Each point is reached from the start by the listed moves, each made once or not at all, plus a little noise. Say if it took an odd or an even number of moves. Then give how often each move was made.
In the rows, 128 means zero.

Moves:
(1): [170 123 146 129 132 117]
(2): [133 205 117 112 161 106]
(3): [117 137 170 147 112 140]
Start: [ 86 121 125 141 136 101]
Points:
[128 115 143 143 140  89] -> odd (1, 0, 0)
[133 193 133 126 173  68] -> even (1, 1, 0)
[ 90 198 114 126 168  77] -> odd (0, 1, 0)

Moves:
(1): [178 127 122 104 110 122 130 136 141 124 144]
(2): [136 182 114 122 117 140 122 126 126 130 123]
(3): [141 139 188 108 133 146 120 133 125 135 137]
(4): [142 126 134 159 131 123 135 142 125 135 128]
(5): [134 127 121 125 176 119 116 148 132 134 120]
(6): [136 122 119 125 118 165 135 125 137 122 123]
(7): [125 137 130 109 138 130 175 113 140 121 126]
(8): [114 140 123 109 118 126 141 178 135 119 141]
Start: [136 143 141 127 128 146 118 143 141 144 140]
Points:
[198 160 170  59 143 186 121 219 170 137 164] -> odd (1, 0, 1, 0, 1, 1, 0, 1)
[146 213 172  78 102 212 124 197 151 138 151] -> even (0, 1, 1, 0, 0, 1, 0, 1)
[188 150 139 114 103 134 140 212 159 136 170] -> odd (1, 0, 0, 1, 0, 0, 0, 1)
[201 212 169  55  85 206 128 202 167 136 166] -> odd (1, 1, 1, 0, 0, 1, 0, 1)

Moves:
(1): [199 143 123 135 160 131 148 120 125 128 128 122 123 128 133]
(2): [120 184 137 106 126 123 147 121 151 132 131 133 140 118 135]
(3): [131 140 179 119 124 144 128 119 127 135 123 118 127 143 105]
(4): [109 144 124 175 128 139 128 148 117 138 134 120 107 133 135]
(5): [102 114 131 149 187 122 126 117 135 101  94 133 124 134 127]
(6): [120 131 120 119 149 171 128 135 126 132 142 138 138 109 133]
(7): [104 102 142 126 119 134 196 115 127 135 138 137 148 128 141]
(8): [123 118 151 129 138 110 137 176 134 146 114 139 135 118 131]
(9): [129 109 140 168 112 139 124 104 183 141 117 130 132 109 111]
(10): [120 126 116 123 134 134 129 106 127 175 118 128 111 144 129]
(11): [123 139 122 126 148 114 132 139 136 133 176 130 129 116  97]
(12): [124 136 132 129 123 110 116 129 103 129 136 169 130 119 119]
Start: [ 95 123 136 146 106 121 143 163 104 110 154 116 111 131 130]
Points:
[ 52 116 144 192  98 141 213 173  93 131 168 120 111 136 150] -> even (0, 0, 0, 1, 0, 0, 1, 0, 0, 0, 0, 0)
[ 10 170 153 178 171 150 217 164  98 101 163 182 131 108 151] -> even (0, 1, 0, 1, 1, 1, 1, 0, 0, 0, 0, 1)
[ 46 100 198 159 176 119 212 144 116 101 174 126 130 143  93] -> even (0, 0, 1, 0, 1, 0, 1, 0, 0, 0, 1, 0)
[ 88 127 190 243 193 140 228 112 134 178 171 153  94 135  72] -> odd (1, 0, 1, 1, 1, 0, 1, 0, 1, 1, 1, 1)
[146 148 180 224 137 203 153 147 145 144 161 107  93 110 106] -> odd (1, 0, 1, 1, 0, 1, 0, 0, 1, 0, 0, 0)
[ 21 197 188 168 217 160 170 202 126 178 157 131 102 119 102] -> even (0, 1, 1, 1, 1, 1, 0, 1, 0, 1, 1, 0)

Moves:
(1): [151 113 129 125 132 130 123 118 117 139 120 135 126 133 119 130 122 135
 135 129 125 112]
(2): [138 157 123 127 129 136 134 123 128 125 119 128 126 116 146 124 125 116
 136 137 134 129]
(3): [116 124 159 142 135 132 120 133 115 128 126 137 134 121 135 129 128 112
 117 115 135 122]
(4): [134 124 127 160 116 139 138 128 117 133 122 114 127 111 129 117 126 126
 131 128 123 124]
(5): [146 117 130 138 171 106 123 130 151 151 116 132 106 126 114 121 125 138
 133 158 112 128]
(6): [133 117 134 118 146 176 128 130 118 132 137 138 137 125 133 132 132 142
 122 117 115 132]
(7): [139 112 114 120 136 127 169 137 126 129 130 139 133 125 136 132 133 127
 126 134 131 128]
(8): [135 149 125 113 118 136 119 190 139 131 120 126 126 136 105 112 148 120
 132 121 143 128]
(9): [151 129 149 134 100 127 127 125 174 125 142 124 152 133 138 148 120 122
 121 135 126 137]
(10): [121 140 128 142 125 121 131 123 133 154 141 142 130 136 129 127 123 122
 141 123 126 125]
(11): [147 149 126 137 149 122 115 123 117 116 154 117 131 122 118 132 131 143
 136 135 137 131]
(12): [112 127 118 145 125 117 104 124 126 116 128 165 139 131 124 117 120 123
 138 140 133 128]
(13): [129 140 109 125 130 118 112 132 125 133 121 119 164 119 140 130 131 130
 118 121 140 121]
(14): [133 138 136 141 148 133 135 142 135 126 119 137 133 167 139 130 130 143
 133 120 119 137]
(15): [130 123 111 129 125 117 121 129 132 129 150 128 126 137 178 111 121 112
 122 130 122 106]
(16): [127 124 113 140 133 128 120 130 116 122 129 130 114 118 141 160 126 122
 126 122 123 134]
(17): [132 126 133 131 125 115 119 129 124 127 127 128 143 125 132 126 162 125
 134 126 105 116]
(18): [143 150 150 133 115 130 133 145 135 137 136 138 134 117 142 122 116 176
 133 139 117 111]
(19): [124 108 118 120 149 120 125 129 128 126 134 139 144 121 139 121 121 139
 175 111 128 129]
(20): [121 114 139 107 111 137 123 125 118 144 134 110 149 134 124 134 113 134
 153 173 147 131]
Start: [162 134 145 122 139 119 124 102 141 131 136 119 132 133 117 142 140 173
 143 138 132 112]
Points:
[211 140 102 165 235 133 125 111 134 177 121 203 165 147 157 168 125 189
 171 157 111 104] -> even (1, 1, 0, 0, 1, 1, 1, 0, 0, 1, 0, 1, 1, 1, 0, 1, 0, 0, 0, 0)
[210 142 141 182 166  87  77 162 206 172 189 141 189 178 148 103 112 185
 249 205 139 108] -> odd (0, 0, 0, 1, 1, 0, 0, 1, 1, 1, 1, 1, 0, 1, 1, 0, 0, 0, 1, 1)
[246 178 133 172 156 142 142 116 145 154 192 139 233  64 205 175 152 227
 207 133 101  89] -> even (0, 1, 0, 1, 0, 1, 1, 0, 1, 1, 1, 0, 1, 0, 0, 1, 1, 1, 1, 0)

Moves:
(1): [137 122 124 124 116 105 114 145 130 126 129 131 151 120 147 117 123 103
 111 118 145 103 120 141 128 142]
(2): [135 145 138 120 140 112 134 122 113 139 121 129 119 124 137 126 134 146
 116 128 133 123 127 158 134 120]
(3): [130 129 153 139 132 112 124 115 124 125 143 144 117 108 127 129 111 118
 138 129 112 125 136 111 132 123]
(4): [138 138 109 129 145 136 135 139 125 111 121 126 140 119 137 127 108 120
 118 118 141 144 110 132 128 143]
(5): [124 129 117 126 139 139 137 111 137 132 132 130 127 133 123 119 123 130
 129 127 130 117 134 126 147 139]
(6): [117 127 126 141 129 146 122 125 126 131 123 128 115 128 130 125 120 129
 142 128 124 133 138 144 115 126]
(7): [135 128 127 126 128 129 143 108 136 131 129 121 131 127 144 118 110 127
 130 139 139 140 138 127 114 122]
(8): [125 139 135 132 130 121 139 144 137 146 126 130 126 120 127 135 123 116
 119 130 122 124 139 131 142 126]
(9): [139 144  99 123 130 115 100 113 153  99 151 101 104 124 147 148 128 124
 136 139 137 110 130 145 148 110]
(10): [ 95 121 100 119 133 127 118 116 148 155 129 151 144 113 112 149 122 116
 123 135 133 134 135 160 118 134]
(11): [145 124 113 152 131 130 142 130 117 147 151 105 135 121 136 126 138 120
 137 123 106 103 122 147 102 139]
(12): [125 110 135 134 125 134 129 118 141 126 136 166 123 122 127 120 133 140
 120 126 136 128 125 129 133 142]
(13): [134 135 126 125 122 107 118 121 120 125 117 147 152 123 111 126 124 153
 128 138 118 124 143 132 124 121]
(14): [127 110 116 141 107 127 118 125 104 142 130 127 115 156 122 139 123 142
 140 150 150 121 127 136 118 118]
(15): [124 114 145 113 141 130 117 137 133 124 132 128 148 134 144 141 133 132
 128 122 129 125 140 130 125 129]
(16): [134 119 116 124 138 139 135 124 125 139 118 131 137 114 129 135 144 126
 143 134 127 117 114 117 143 118]
(17): [129 126 136 147 166 100 131 118 140 134 127 117 122 132 120 124 149 125
 129 140 139 139 123 132 122 134]
(18): [143 134 153 104 120 136 124 108 144 136 111 128 114 126 129 144 111 131
 109 125 123 110 102 128 118 138]
(19): [135 128 135 123 146 124 135 156 137 132 148 157 106 133 151 111 137 136
 153  99 136 127 138 133 121 138]
(20): [145 111 110 116 127 120 114 130 131 133 107 125 111 126 130 129 140 121
 120 133 115 139 128 124 131 128]
(21): [127 111 138 131 137 127 114 127 118 131 138 121 129 114 123 119 124 137
 136 139 147 133 113 129 138 125]
(22): [168 119 124 129 139 145 128 118 111 135 110 151 136 134 130 110 129 104
 122 123 137 151 138 136 117 111]
(23): [130 127 116 146 119 123 124 133 127 152 133 128 127 118 144 142 126 136
 122 123 146 138 133 109 131 116]
(24): [125 128 129 123 130 138 133 133 122 117 118 115 122 109 120 139 131 117
 139 129 143 119 139 146 127 121]
Start: [134 124 117 149 137 136 137 130 144 122 156 118 121 122 121 139 101 145
 128 141 134 131 134 120 136 129]
Points:
[176  82 116 203 183  72 128  94 119 172 174 146 123  68 167 131  79 160
 120 178 242 138  91 138 150 127] -> odd (1, 1, 1, 1, 0, 0, 1, 0, 0, 0, 0, 1, 0, 1, 0, 1, 1, 0, 0, 0, 1, 0, 1, 0)
[140 107  75 134 142 125 105 112 226 173 196 120 132  53 165 214  87 103
  94 130 180  36 147 204 148 158] -> odd (1, 0, 0, 0, 1, 0, 0, 1, 1, 1, 1, 1, 0, 0, 1, 0, 0, 1, 0, 0, 0, 0, 1, 1)
[219  78 126 135 170 139  85  93  74 171  84 152 107  58 138 180  70 169
 135 168 188 142 133 161 123  76] -> even (0, 1, 1, 1, 0, 1, 0, 0, 0, 0, 0, 0, 1, 1, 1, 1, 0, 1, 0, 1, 1, 1, 1, 1)
[249 100  71 109 205 159 128 122 186 133 140 167 112  66 168 159 110 123
 140 113 139  78 142 180 149 142] -> even (0, 0, 0, 1, 1, 0, 0, 1, 1, 0, 1, 1, 1, 0, 1, 1, 0, 1, 1, 1, 0, 1, 0, 1)
[238  95 159  95 146  74  96 107 118 163 127 201 109 125 187 122  68 148
 116 136 164 115 164 172  92 116] -> odd (1, 1, 1, 0, 0, 0, 1, 0, 0, 0, 0, 0, 1, 1, 1, 0, 0, 1, 1, 1, 0, 1, 0, 0)
[210 145 144 148 190  82 121  33 183 130 137 163  89  57 146 130  58 122
 103 171 176  87 175 215 144 111] -> even (1, 1, 1, 0, 1, 1, 1, 1, 1, 0, 0, 1, 1, 0, 0, 0, 1, 1, 0, 0, 0, 1, 0, 1)
[191  85  58 196 208  85 124  88 163 177 198  76  87 100 190 163 102 171
 117 187 211 125 133 182 159 127] -> even (0, 1, 0, 1, 1, 0, 1, 1, 1, 0, 1, 1, 0, 1, 1, 0, 1, 0, 0, 1, 1, 0, 1, 0)

Moves:
(1): [124 108 117 124 148 128 150 104 124 119 113 121 106 170 107 108 151 103
 132 147 158 124  91 129 141 143]
(2): [134 114  92 127 126 158 134 139 128 117 143 134 115 124 155 144 145 133
 142 123 137 110 130 130 117 147]
(3): [138 122 117 129 135 126 125 107 123 112 129 152 147 134 109 132 118 125
 138 140 156 118 131 114 114 140]
(4): [123 138 121 139 124 122 130 133 158 124 122 145 153 133 131 101 109 108
 139 136 122 134 111 125 119 104]
(5): [115 140 124 132 141 100 136 121 132 132 165 104 109 116 116 129 121 128
 157 107 131 116 145 109 126 143]
(6): [132 141 121 154 134 133 139 129 113 127 141 137 109 116 150 130 128 137
 107 125 153 116 104 109 131 126]
(7): [131 126 126 133 132 114 134 118 126 107 128 132 133 132 126 128 129 127
 130 122 127 135 136 137 141 135]
(8): [130 126 138 126 118 133 142  93 135 122 118 125 147 140 138 120 142 136
 146 134 141 120 122 109 121 116]
(9): [138 112 119 133 123 126 124 137 138 136 139 118 130 131 123 118 136 128
 135 122 121 134 139 119 126 112]
(10): [125 132 129 121  99 109 122 147 114 107 119 117 118 106 119 135 129 145
 133 124 136 138 122 120 122 155]
(11): [129 157 125 149 122 137 111 117 134 136 134 105 145 103 138 127 106 133
 138 123 144 130 112 126 124 144]
(12): [135 137 126 143 137 119 124 112 149 135 142 121 115 124 143 133 130 138
 124 147 118 149 129 118 137 128]
(13): [122 138 136 129 121 127 131 133 119 136 144 124 143 134 115 125 149 130
 116 122 124 151 122 108 117 123]
(14): [134 123 114 125 139 103 133 131 109 123 115 140 113 135 130 131 131 130
 118 135 132 146 133 137 122 122]
(15): [155 127 126 155 124 135 167 144 115 132 120 113 121  97 139 119 112 125
 120 103 118 142 111 127 132 133]
(16): [129 104 125 113 119 130 134 108 133 134 127 133 125 124 134 122 114 145
 111 126 127 124 133 137 127 125]
(17): [110 129 112 130 134 132 141 129 110  81 124 114 108 147 120 135 130 123
 113 124 121 134 134 122 133 129]
(18): [125 116 137 145 122 123 131 122 131 140 124 141 144 102 136 122 118 146
 140 131 132 146 138 123 136 111]
(19): [124  94 122 129 143 140 102 141 113 121 123 116 140 119 127 102 130 101
 114 159 130 116 115 121 133 129]
(20): [128 126 127 130 114 123 141 149 135 127 116 106 140 134 137 127 126 126
 149 136 136 137 130 132 133 132]
(21): [150 122 150 149 138 136 131 136 161 103 131 130 143 116 126 138 146 128
 115 117 106 141 127 143 107 144]
(22): [131 114 149 143 131 130 141 141 117 134 154 139 103 113 143 142 137 102
 132 137 129 128  99 143 128 127]
(23): [116 121 116 138 121 132 116 138 133 126 120 126 137 121 135 157 132 116
 126 126 133 117 129 118 130 126]
(24): [143 128 123 141 120 140 150 107 124 134 101 128 151 117 117 130 152 129
 126 138 143 104 151 155 146 110]
Start: [119 128 124 131 111 138  99 118 136 128 119 142 131 141 134 127 109 125
 151 123 130 128 134 115 127 121]
Points:
[153 124  46 192 110 121 184  90 146 105 140  98 158 153 133  74 122  94
 249 115 209 150  76  43  84 144] -> even (1, 1, 1, 1, 1, 0, 0, 1, 1, 0, 1, 0, 1, 1, 1, 0, 0, 0, 0, 1, 0, 0, 0, 0)
[144  94  64 229  88 166 128 111 184  62 103  95 187  92 172 117 164 105
 136 173 205 132  59 102 134 172] -> odd (1, 1, 0, 1, 0, 1, 1, 0, 0, 1, 1, 1, 1, 0, 0, 1, 0, 0, 1, 1, 1, 0, 1, 1)
[157 101  68 184  57 152 143  65 111 125  99 141 146  55 197 126 129 209
 168 122 212 118 133  99 121 108] -> even (0, 1, 0, 0, 0, 1, 0, 1, 1, 1, 1, 0, 0, 1, 0, 1, 0, 1, 0, 0, 0, 0, 0, 1)
